Each row is a point. Before rounding, the points of a table are all equally far from one centre. They may lie mostly on one side of it. Write the centre, to within rounding.
In the rows, zero is written as 128.

Points (7 x 3)
[[145 145 206]
 [ 89 165 174]
 [140 184 180]
 [124 153 205]
 [152 173 189]
 [108 173 115]
 [138 186 176]]
Centre: [131 136 152]

Points (10 x 6)
[[195 148 113  86 147 154]
 [175 128 146  83 117 155]
 [165 190 121  55 163 171]
 [161 127 134  62 166 197]
 [146 131 138  53 138 203]
 [162 160 135  42 147 167]
 [147 181 141  62 134 209]
 [176 180 146  89 135 195]
 [164 139 165  84 174 145]
 [150 137 137  74 204 178]]
Centre: [122 155 117 104 148 164]

Points (14 x 9)
[[ 69  91  70  77  67  81 130 126 168]
 [131 123  64 146  83  40 158 151 138]
 [ 57  77  84  86 106  60 109 106 140]
 [ 36 109 120 137 107  73 158 144 119]
 [ 48 115  83 112 100 116  85 115 142]
 [ 61  78  49 118 111 115 137  59 156]
 [ 33  70  92  99 103  78 132 119 111]
 [118  96  93  99  36  68 108 151 135]
 [117 137  89  94 151 105 151 132 164]
 [139  84  82 137  94  84  92 143  80]
 [ 83 103  84  98 113  28  93  81 114]
 [106  48  81  93  87  77 129  55 157]
 [127  77  60 102  78  96 125 119 178]
 [ 62  64  98 117  85  75 119 145 127]]
Centre: [107 123  97 116  82  98 151  87 108]

Points (19 x 12)
[[106 188 163 179 180  97 119 152  85 169 178  33]
 [137 212 135 124 112  91 173 142 128 166 198 100]
 [ 81 208  98 130 102  81 158 128 111 146 184  90]
 [115 231 160 146  87  89 175  96  96 163 166  92]
 [109 229 120  95 161 129 161 154  92 124 175  77]
 [ 82 201 145 102 118 105 129 161 141 187 167  81]
 [109 164 185 135 109 101 159 142  91 145 203  71]
 [112 207 132 119 112 134 149 104 101 171 165  47]
 [130 219 169 101 151  61 160 130 100 148 140  55]
 [132 190 114 110 122  99 152 148 110 209 150  56]
 [ 85 234 151  88 137 101 138  97  80 122 151  93]
 [ 64 196 112 176 123  96 135 191 102 160 195  94]
 [ 77 157 154 103 123 100 155  97 119 150 187  83]
 [ 90 228 134 103 106  99 157 118  94 175 144  66]
 [100 189 162 113 143 118 173 173 108 193 193  84]
 [114 219 176 110 121  97 110 135 116 154 199 122]
 [140 236 144 193 162 128 144 132 121 177 205 103]
 [109 220 146 139 112  91 146 135 159 158 189  87]
 [135 184 183 102 169  56 201 139 106 163 146  87]]
Centre: [116 171 143 165 153 116 141 139  99 144 112 128]

Points (23 x 18)
[[149 160  99 104  78 122  96  52  46 148 110 144 111 105  66  72 173 107]
 [129  86  83 107  85  95 109  73  89 134  23 142 139 104  44  89 141  73]
 [201 119 107 109 116 133 141  78  85 101  49 131 122 108  65  92 158  75]
 [179 108 108  70  77  73 119  88  35 168  84 174 135 102  59  96 132 101]
 [157 170 143  89  93 120 114  79 113 135  96 115  80 121  55  80 180  83]
 [134 114 135 114  67  83 132  56 107  96  29  99 120 104  62  72 166 104]
 [165 144  66 160 101 130  96  94 111 148 113 109 104  71  50  95 140 101]
 [157 100 166  99  74 109 102  78  47 124  28 112 131  77  62 137 159 147]
 [182 163 122 120  53 113 102  77  69  89  65 109  93 105  59  73 128 111]
 [199 123 130 104  74 110 116  92 122 141  36 134 104  95  41 124 147 117]
 [147 207 105 167  62 117 135 148  74  99  80  65 153 124  55 108 161 125]
 [167 133 120  73 162 125 115  52  94 102 103 135 110  88  33 129 154 121]
 [149 101 131  87  84 116 137  61  82 162  55 130  85 156  77 125 194 122]
 [188 113 107 141 122 129 120  87 108 134  88 124 169 130  15  94 172  60]
 [179 107 121  35 144 100 125  80 108 101  90 136 128 127  61 170 178 145]
 [200  93  96 112  67 110 111  57 117 129  90 116 164 105  10 133 169 130]
 [166  83  89  80  86 100 132  94 101 124  32 113 133 120  30  54 167  81]
 [209 104 149 126  65 126 125  82  77 156 109  72  95 164  25 112 148 140]
 [153 131  39 152 107 108 103 131  98 129 120 119  92 126  69 107 165  77]
 [153 116  79  83 108 114  99  61 129 112  47 158 153 147  44  58 121  89]
 [206 126  89 144 110 137 118  84 111 107  54 111 108 137  55  79 158 100]
 [176 105 136 105 113  72 101 129  88 174  93 126  84 162  61  42 147  98]
 [198 127 109 109  70  98 114  59  64 125  88  73 114 134  53  78 116  59]]
Centre: [129 117 115  94 101 113 120 121  88 126 104  97 156 137  73 108 125 136]
